Rows are points. Any point is a mix of the corners, with weights that add up to 1. It lies inside the corners' shape when no weight is negative. Is each point inside? If not, which corners have a negative weight?

Corners:
(1): [ 67 -82  20]
(2): [-23  15  -8]
(3): [ -7 -10 -47]
(4): [ 18  72 -22]
Points:
[-11  68 -34] => outside (1)
[ 16 -46 -18] => outside (4)
[ 29 -56   7] => outside (4)
[ 23  47 -11] => outside (3)

Corners:
(1): [ 13 -16 -29 -79  32  23  22   4]
(2): [-95 -35 -12  17 -31 -25  11 -29]
(3): [ -6   7   9 -30  46  19  16   4]
(4): [ 33  34 -17  14 -25 -37 -15  22]
(5): [-80  -9  12 -18 -31 -61   6 -12]
(6): [ 43  26   4   0 -40  16 -31  50]
(7): [ 45  41  14   1 -51 -15 -16 -10]
(8): [ 20  15 -10   7 -20  -3 -72  10]
(9): [ 70   4  27  14 -37 -32 -28  20]
Points:
[ 20  10  -9   0 -10   2 -27  10] => outside (5)
[-26   1  29  -5 -31 -23  13 -11] => outside (1, 4, 8)
[-20 -21   0 -19  -2  -1  -6  -1] => outside (4, 7)
[ 21  18  -6   7 -24 -28 -16  14] => inside

Corners:
(1): [ 30 -43 -32 -12  -9  45  -9   1 -12   4  24 -15]
(2): [  5  10  -3   9  -1  53  30 -13  -7 -32  26  31]
(3): [ 26   1  31  -9   4  49  -5 -10 -26  15  13   3]
(4): [ 24  16 -15  -9   7  -5  -3   8 -18 -28 -27 -32]
(5): [-69   3 -24 -27 -10 -77 -25   5 -31 -28   5 -95]
(6): [  4   8  15   1 -17  62  29  18  48 -19   4  14]
(7): [ 32  -9   5  21 -13  54  -9  29 -31 -13  32   6]
(8): [ 14   3  -4 -19  67  27 -19  33 -17  -9  24  -1]
(9): [ 25  -4   1 -29  -7 -94 -20  12  35   2  -4  -8]
(10): [ 35  10  21  17  -5  27  77  -4  43 -10  33   0]
(11): [ 32  -9  23  18   5  -3 -20 -16  16 -36   5 -25]
(12): [ 15 -24 -15  92 -12  50  19  -5  16  13 -62   7]
(13): [ 22 -82  -3   1 -19  33  21  18 -23 -11 -12   8]
Points:
[ 39 -22   5  32 -28  31  26  -1  28 -16  -9  10] => outside (3, 5, 8)
[ -7  -2  -8 -43  17  19   6  42 -41 -17  32 -57] => outside (2, 9, 11, 12)
[14 -9 -3 10 -3 30  6 -2 -6 -8  4 -3] => inside
[ 17  13   2  12   2  17   4   1   8 -11  11  -8] => outside (13)
[ 18 -18  -5   9   0  12   2   0  -2 -20   5 -11] => outside (3, 6)
[ 15 -15 -16  17   2  12   1   4  -5 -12  -9 -17] => outside (3, 6)
[ 13   5 -17   5   1  24   1  12 -20  -3  16 -12] => outside (6, 11, 13)
[ 17 -15 -10   0  -1  29   9  12  -4  -1   6  -3] => outside (11)

Corners:
(1): [ 14  -7   4  -7  16 -10   0  -2 -12   8  12  15   7   3  -9   9   0  27
   8   6]
(2): [  9  -3  17   6   7 -17  26   6  -9   8  -1   0  31  -1   7  -5  -1   4
  -8 -14]
(3): [ 14   1  -2  25 -12 -17  -9   4   2  19   1  -5  -7  10 -17 -12 -10 -12
  -3 -21]
(4): [  6   8  -5  -4 -12 -18  -5  -7  -4  -3   4   8 -13  21  24  -7 -13 -11
   0 -16]
(5): [-12  13  -4 -10 -13   0  -4  -9  -7  17  -5   1   1   9  -7   8 -17 -18
  29  -3]
(6): [-18  -9  -3  10  51 -20   3  21  -8   7  -7 -11 -21  33 -16 -18  -2   6
  15  -5]
(7): [-50  -6   5  -4   1  -6  -5  -1  -2   1 -27  10   5  -1 -11  -3 -14  -2
 -10 -15]
(8): [ -7  -7 -20 -10  -7 -16  -7  -9  -4   8   5   9  25 -15  -7   4   8  -1
  -2  -3]
(9): [ -9  -1  -3   5  11 -11   8  -4   7  20 -28 -14  -7 -10 -18  11  -8   0
  -8  38]
(10): [  6 -10   7 -10  -9 -10  -9  -8  13   4  -3  -8   3  25 -18   7  10  -7
  20  14]
(11): [ -5  28 -11  -2 -13 -13  -5  18   1 -27  -4  12 -14  28  -6 -13  -5 -17
  -2 -10]
(12): [ 13   9  -5  10  -7 -17   1   3  -6  19   4   5  31 -18  48   8  -7  41
  -4 -15]
(13): [  9  -9 -18  -6 -10 -13  24   5  -1   9  -4   6  -2  23   0  11  -8  22
  -7 -15]
(14): [  8  -4   1  -6 -10  -4   4  -4  -1  13  -6  12   5  33  10 -95 -19 -16
  -4 -17]
(15): [  0  -7   0  33  -4  18  -8  -5   1  16  10   6  -1  -5   3   4  -3  -6
  -2 -12]
(16): [-15   6   2 -11 -15 -11   0   2  -6  19   7   8   6  -4  -7  -5  11   5
  -4  13]
(17): [  5  -3  -3  -5   1  11  -3 -11  -7   8  -8  -4 -18  13 -17   5  13  15
  -5 -15]
(18): [ -2  26   3  21   0  -8   5   0   8   9  -4   1   5  34   5  -6 -10  -6
 -13 -23]
(19): [ -1  -2   2  -1  10  -9  -2  14  17  19   7 -10  -5   2 -10   6  -8  -5
 -11  -8]
(20): [  3  -4   2  -7  -4 -10   7 -12  13  11   6  12 -15  -9 -10  11   7   0
  23 -18]
(21): [-30  -6  -5  -8 -10   4   1 -13  -2  -2   2 -19  -8   7 -15 -18 -14  11
   7 -14]
Points:
[ -1   1  -1   0  -3  -9   2   0  -3   8   1   4   4   8  -1  -4  -3   4
   1 -10] => outside (9)
[ -9   0  -5   4   2  -8  -3   8   2  14  10   9   4   3  -6  -7  -8   7
   8 -15] => outside (2, 4, 9, 10, 17)
[  8  -2  -5  11   2  -8  10  -4 -12  20   3   2  10   8  10  -7  -7  19
  -4 -11] => outside (7, 10, 11, 19, 20)
[ -4   2  -4   6   3 -12   4   2  -1  10  -1   4   6   4   3 -10 -11   1
  -2 -12] => outside (10, 16, 17)
[ 3  3 -4  1 -4 -9  4 -1  1 11  0 -1 -1 13  0 -6 -3  1  2 -7] => outside (1, 7)
[ 28  -4   5   8  16 -13  20  12   8   5   6  -2 -32  33 -27  21  11   3
   2   3] => outside (5, 7, 8, 12, 14, 21)
[-15   6 -11  12  15  -5   6   7  -7   8  -9  -5   7   3  21   9 -12  16
  -9 -13] => outside (1, 3, 10, 14, 16, 20)
[ 6  0  1  5  2 -7  2  2  1  9  2 -1 -4 11 -3 -4  0  8 -2 -5] => outside (5, 7, 8)

Corners:
(1): [-27   9  12  11  12 -20  48 -72  -6 -40 -27  25  -8  14  -2  72  39  -9
  15  13]
(2): [-79 -44 -14  36  37  -5  16  30  53   6  23  55  41 -26  24  22  24  39
  -6 -31]
(3): [-17  45 -27   9  60 -44 -33  30 -62 -92 -70  21  39   9 -11 -43 -46  22
 -12  -5]
(4): [-22   3 -36 -38 -52  14 -69  35  50  11 -26   2  20 -24  11  -7  30  33
 -13  -1]
(5): [  4 -14 -55 -44 -42 -28 -53  11 -17  -6 -18  42 -36  89  36  10 -41 -46
 -21  47]
(6): [-11 -46 -43  34 -28  -2  42 -18  44  -2   1 -10  44  77  -3  39  -2 -70
  -9 -52]
(7): [-33  11 -11  17 -15  13 -45 -22  16 -46  -6   7 -35 -45 -25 -26 -23  62
 -24   5]
(8): [-47  26  25  19  16  34  41 -56 -38 -61  57  32  72  70 -68  48 -17 -44
   8  26]
(9): [-66  34  11  36 -26 -60  52 -61  33 -70  70  13  15  35  57 -13  46  46
  15 -20]
(10): [ 33 -59  53  12  10   7  26 -44  38  32  22 -38 -21 -28  40  60  22   3
  18 -13]
(11): [  2 -45   0  34   5 -21 -61   5   0  10  11  43   4 -65  11  52  -1  29
  33 -54]
(12): [ 64  -1 -44  19  14 -12 -73  19  15  14 -41  -7 -65  56 -40 -15  12 -65
  27  -8]
(13): [-53  19 -60 -24 -16  37 -60   3 -21   8   7  14 -19 -36 -28 -20 -33 -52
  22 -51]
(14): [-35  -1 -20  34  34 -53  42   1  20 -77  -2  -5  48 -26 -56 -27 -36  30
  16  -5]
(15): [ 46 -75  31  25  48   6 -95 -22 -26  10 -33 -20  18 -83 -70  48  35 -58
 -33 -63]
(16): [-19 -38  20 -42   6   1 -36 -40  -7 -61  -7 -54 -22  44 -47   5   5  -8
  40 -51]
(17): [-24 -37  11  35 -20  21  -6  23 -59  31 -51 -11   3 -42 -27  23   9 -17
 -18 -12]
(18): [  2 -17  12  47  -1  -9 -43 -39  40  48 -33  50  10 -38  14 -14  -9  38
   0  42]
(19): [-66 -46 -42 -26  22 -13  -9 -34  41   8  49 -72  10  48  -9  60   9  57
  37 -27]
(20): [-40  50  27 -37 -57 -28 -27 -40  10  -9  -7  41  -1  33  -3  16 -13  23
 -46 -45]
(21): [ 35 -68 -54 -34   0  14   5  18 -64  32 -18  49 -19   6   3  14 -22 -35
  22 -24]
Points:
[-32   1 -16   3   1 -24 -12 -11  24 -38  -4 -18  -7  15  -6   2  13  10
   0 -24] => outside (8, 11, 18, 21)
[-31 -33 -34  -7   2   0  -8  11   7   0 -19  -4   5  -5   6  13 -17  14
  13 -17] => outside (8, 9, 12, 15, 20)
[-35 -19 -11   6 -22  -4  -3 -21  14   5  14  22   8 -10  11  29   4  13
  -9  -7] => outside (3, 12, 16)
[-40   1 -22  19  11  -5 -11   0   0 -22   1  18  21  -8 -20  10   4   3
  -2 -30] => outside (5, 10, 16, 18)
[-24 -40  -9  19  15   2  -3  -7   5 -19  14 -19  27 -23 -18  22   1  -1
  12 -45] => outside (1, 5, 12, 18, 20)
[-17 -19 -35  -9   3  -6 -38   8   0 -12 -22   0  -2   4 -23  12  -7  -6
   3 -32] => outside (8, 9, 10, 18)
[-16 -23 -12   5  -5  -5 -21 -14  17 -16   8 -11  -5  12 -11  25   8 -20
   9 -16] => outside (3, 18, 20, 21)

Corners:
(1): [-21 -35 -27  34   1  46  -9 -21 -14 -23  33   0  -5 -23 -32  -5   3   8
  31  16]
(2): [-11   0  -4   4   2 -35 -16 -13  15 -20  25  59   0  35  10  28  12  -1
  28  43]
(3): [-22 -23  -3 -23 -26 -24  17  33  51  29  12 -38 -10  95 -27  10 -17  -9
  31   9]
(4): [  1  13 -14  18 -16  -8  17  -6   4  37   1 -24  14  12  -7 -23  14 -33
  25   6]
(5): [-22 -34 -23  -1 -20  -3   1 -30 -15 -17  12 -31  12  10 -23 -22  20  -6
  13  -6]
(6): [ 22   2  10   1 -14  -8   7  48 -20 -17 -34  -1  10 -11 -12  26  -8  -2
 -30  -3]
(7): [-19  11  35 -32 -16 -27  -3  25  -5 -35  -3 -35 -19  10  17  -3  21 -38
  18  32]
(8): [ -3 -43 -16  20 -28   0 -26 -16  23   7  14 -47   1  16 -45 -18  12  38
  -2 -42]
(9): [ -1  17  22  -2  12  27 -30 -46  25 -14  -3  -3 -23  22 -40 -26 -26  -5
 -16   6]
(10): [ 14   2  15  -2 -31  -3  -4  29 -25  11  -5  31  15  29  55  25 -17  -3
 -40   5]
(11): [  5 -24 -31  27 -29  21 -23  18  -3  23 -42 -46   5  27 -15   5  -4   9
  -5  -2]
(12): [ 35 -49 -10  17 -36 -17   3   7 -12  -2  17  10   1  -4  11 -27 -33  11
 -22  26]
(13): [-12  41 -31  22  33 -15  19 -27 -16 -28  43   3   6 -14 -16 -16  26   1
   3  18]
(14): [  5   2  -2  11   6  -5  41   0  14  11  10  20 -23  32   4 -13 -15   8
  11  -4]
(15): [ 20 -10  37   4  -2   6   4  12   4  13   2 -18   5  40 -28  -4   0  23
 -27   8]
(16): [-23 -19 -34   1  13  32  21  10  13  34  -6 -18   1   6 -11 -14 -18  38
  -7  10]
(17): [  4   1  55  33   4 -20  -6 -15  24   3 -19 -21   3  31  -8  25 -43 -10
 -12 -11]
(18): [ 13  -3  10  28  34 -16 -16  -2   3 -44   7  45  -1   3  14 -36  10 -17
   8  14]
(19): [-54  26  -7 -26  19  16  24  23  -7  34   2 -48 -34  35 -43  -9  15 -16
 -16 -11]
(20): [-21  39  39   0 -15 -33  38  33 -44  -7 -20  26   2  17  16 -37 -26  37
 -24  18]
(21): [  2  -4  -7 -18  13 -14  19  21 -37  10  11  14  -4   8   5 -18 -13 -13
  31   4]
Points:
[  5   0   2   6  -2 -20   5  -1  -5  -3  11  11  12  17   1  -8  -8   5
  -6   9] => outside (1, 7, 11, 14, 19)
[ -2 -19  -7  -5  -8  -4   7  18  -3   3  12   0  -3  19   2  -5   6  -7
   4   8] => outside (9, 11, 13, 17, 20)
[-5  1  3 -1 -1 -7  8  9 -7 -2  2  2 -3 17  1 -6 -6 -5  3 14] => outside (8)
[  4 -11  -6  14  -6   2   8  23  -9  15  -5 -16   7  10 -13  -3 -12   8
  -8  -3] => outside (2, 5, 7, 9, 14)
[ -6   4   7   1  -1 -10  11  10 -12   2   1  -1  -2  17  -2 -10  -9   0
   1   6] => inside
[ -5 -12   7   4 -17  -2   0   8   9   9  -7 -17   1  31 -15   3 -11  10
   3  -3] => outside (12, 13, 18, 19)

Corners:
(1): [-71  16  66  54  31  12 -22 -84 -85  24 -27   3  27  34  27 -29 -15  81
  61 -19]
(2): [  1  13  87  31  55 -67  -4 -26  18  -4  61   8 -70 -10  35   3 -38   9
 -57  -5]
(3): [-43  14  10 -24  -4 -29  27  63  53 -28  35   7 -17 -49  21 -38 -30 -40
 -86 -24]
(4): [ -4 -35  52  82 -35  60 -18  -4 -74  23  27  -3   7 -39  19  53  29  26
  53  57]
(5): [ 61   0  24 -10 -12  35  33  40  23 -49  18 -30 -22 -14 -41  -2 -35 -30
  35  32]
(6): [ 25  31   5  41 -12  30 -58  17  53 -31  55   8 -33  35 -37 -41  34 -18
  62 -42]
(7): [-63 -14  71  18 -16  47  49 -22 -43   7 -54  13  63  45 -16  73  18  56
 -39  -3]
(8): [-68 -81  -7 -34 -95 -11 -44  26 -45  77  36 -20  19 -15 -53 -19  14 -22
  49 -44]
(9): [-21   0 -30  47 -72 -20 -35  47  65 -46 -19  60 -52 -16 -12 -38 -62   0
 -35 -32]
(10): [ -8   9  -6  31 -25  -3 -56 -46 -38  27  60  63 -74 -25 -15 -21 -32  68
  -9 -23]
(11): [  7 -56  12   1  14  -2  25  32  41 -24 -13  34  45 -31 -26   7   8  -1
 -49  13]
(12): [ 41   8 -24 -50 -59 -10 -54  -4  59  35 -41  11  -6  32 -40 -22 -31 -30
 -59 -45]
(13): [  9  66 -20  67  16 -55  34  23  20   8  51  56 -41  39 -19  32 -37  35
  -7  57]
(14): [ 44  46   3 -14 -69 -36  24 -41  42  57   3  67   5  52  38   2 -34 -35
  17 -35]
(15): [-12  39  62  -7 -46  11  23 -12  34 -37 -33  -3  69  18  -5  39  34  49
  20   0]
(16): [  3   4  69  77 -64  87  -4  37 -66  17 -42  11  92   3 -20  49 -64  54
  78  10]
(17): [-44 -57 -47 -58 -39  70 -21   2  25   3  38 -24 -68 -33  -9  52 -30  33
   4   1]
(18): [ 11 -65  -8 -52 -47 -17   5  53  43  36  17  -4 -70 -46  25 -34 -20 -11
 -41 -41]
(19): [  7  26 -26 -30 -36  -9 -25 -46 -85 -19  26 -10 -14  46  22  52   9  49
  38 -16]
(20): [ 25   7  43 -59  10 -36 -52  -8 -71   6   3  46 -57   4 -10  66 -15  43
  12  40]
(21): [ -4  43 -17 -18 -27 -51  31 -14  17   8 -52  23  12 -11  -4  33 -12   1
 -30 -63]
Points:
[ -5   0   7  11 -29  -1 -10  -5  -5  14  17  22 -19   4  -8  15 -18  24
   6  -5] => outside (3)
[-33 -29   8  -7 -21  17 -35 -11 -29   3   6   1 -18 -14  -5  10  -9  34
  -5 -26] => outside (5, 13, 14, 15)
[ -8  22  32   8  -2   0  -6 -21 -44  18  17  -3  -9  29   6  25 -16  13
  29  -1] => outside (9, 10, 11, 15, 18)
[  2  -2  21   5 -30   2 -10   2  -2   2   1  15  -2  -3  -8   0 -15   8
  -1 -14] => outside (13, 17)
[ 14  18  15  -3 -24 -14  -1   2   0   4  -2   6  10  10  -5  11  -6   2
   9 -14] => outside (7, 9, 10, 17)
[-26  10  20  25 -21  -4  -8 -14   1   9  11  22   1   8   2   5 -11  20
  -8 -22] => outside (5, 18, 20)
[-11  -3   7   7 -42   9  -1  15  16   7  -6  21   5  -1 -18   8 -13  12
   5  -7] => outside (2, 19)
[ -1   9   5  -1 -28  -1 -10 -14 -28  -3  13   7  -7  13   4  29  -3  28
  14  -4] => inside

Corners:
(1): [  3  38  15 -65  22   7   7 -15  56   7  40 -25 -33  37  23 -20 -11  -8
 -16  -1]
(2): [ 18 -54 -23 -61  -8   6 -34 -55  -8 -26  43 -37  10   3 -27 -41 -10  38
  -9  -7]
(3): [-52  19 -50   3 -31  80  -8   4  -2 -72  -9  13  28 -10 -18 -14   3 -13
  -4  11]
(4): [-38  49 -15  71 -48  58  43 -78 -29 -17 -62 -51  59 -35 -47  42  -8  23
  15 -21]
(5): [  3 -40  21  -2 -51  68 -46 -10  83  27  -6   7  23 -15  34 -61 -30 -49
  34  34]
(6): [-32  15  26   4  10  10 -41  33  -9  -8  24  32   3   7  -2 -26  -5   4
  57  -7]
(7): [-21  73 -21   8  15   9 -13  27 -27 -44  45 -47 -27 -11 -32  71  30   8
  48  45]
(8): [ 52 -53  27 -51 -15 -44   2  16 -28 -39 -51 -19  31  -7 -40   0  71 -65
   2  -5]
(9): [  5  66   1  60 -25   1 -28 -91  -7  62   0 -37  61 -56  25  12  23 -81
 -25  46]
(10): [ -1 -35  -9 -90  58  38  -9  25  30 -47  -2  37 -55   3 -56  26 -15   5
 -15 -12]
(11): [ -2 -27 -39   1  11  42  39  42 -62 -22 -48  47  60  13  18 -47   3 -34
  56   3]
(12): [ 25  55 -16 -53 -33  -8 -24   5   9  27 -14  10  46  30 -21  31  18 -57
  57  52]
(13): [-23 -80 -47  -7  40  -5  60 -61  33 -50 -48  50 -32   2 -95  -6 -78  58
  13 -43]
(14): [ 18  34  14 -19  59 -74   2  72 -43  38 -30  27 -58  54 -66  73  30 -45
  -4 -20]
(15): [-55  17  11  51 -32  30  41  53 -46  19 -37  39  18 -17  -3  -4 -40 -51
  12  35]
(16): [  6  28 -15  48 -44   4  -4 -95 -20  46   7  57  53  31  55  37   2 -86
   5 -33]
(17): [ 28  83 -37  16 -55 -18 -49 -81 -27 -19  27 -39 -30  -9  25  16  69  32
   3  24]
(18): [ -7   8 -34 -15 -18  -9  26  20  72  42 -32  24  26 -13  26 -16 -29  43
  18   9]
(19): [ 34  -2  29   1  50  -4 -39  38 -46 -45   5  -6 -14  59  -2 -27  35  29
 -44  -1]
(20): [-23 -40  36  52  46 -16  34  48 -31  54 -31  81  -6  49  -1  15  42   3
  -4 -27]
(21): [ 49  83   8  18 -13 -68  21  19 -38  72  33 -31  20  -5 -53  60  69   9
  44 -11]
Points:
[ -3   6  -7  -8  -8  14   0   5   3  -1  -8   3  14  -1 -11  -8   2  -3
  17  15] => outside (14, 16)
[ 30  -2  20 -21  13 -27 -34 -10  10  20  12  12  -7  30  -2  -5  20  -8
  -2  -9] => outside (3, 4, 7, 11, 15)
[-14  15  -5   6 -10  24  -4  -1   3  -7 -16  12  11   2  -3   6   0 -24
  18  11] => outside (2, 21)
[ -4   0   8  -8  13  -1   5  23   4   1 -18  25  -8  25  -4   4   3  -6
  17  -3] => outside (2, 3, 9, 21)
[ 17  15   1  18 -11 -14  14 -11 -19  29 -22  -1  24  10  -6   5  19 -10
  10  -2] => outside (3, 6, 7, 10)
[  2 -14  -7   1 -15  26  -4 -26   7  -6  -9   6  13  -2   6 -20   4 -12
  -8   0] => outside (6, 7, 12, 14)
[ 14   8  15  23  15 -34   8  43 -22  39 -26  37  16  22 -16  16  16 -29
  31   5] => outside (1, 2, 3, 4, 10, 17)
[ -1  14   3  17   4  -3 -20  -7  -8   8  -6   5   1  18  -8   4  -5   5
   8  11] => outside (1, 3, 8, 10, 11, 21)
[ -3   7  -4   7  -2   8   2 -14  -3   3  -6   8   9   3  -3  -2   0 -11
   4  -2] => outside (12)
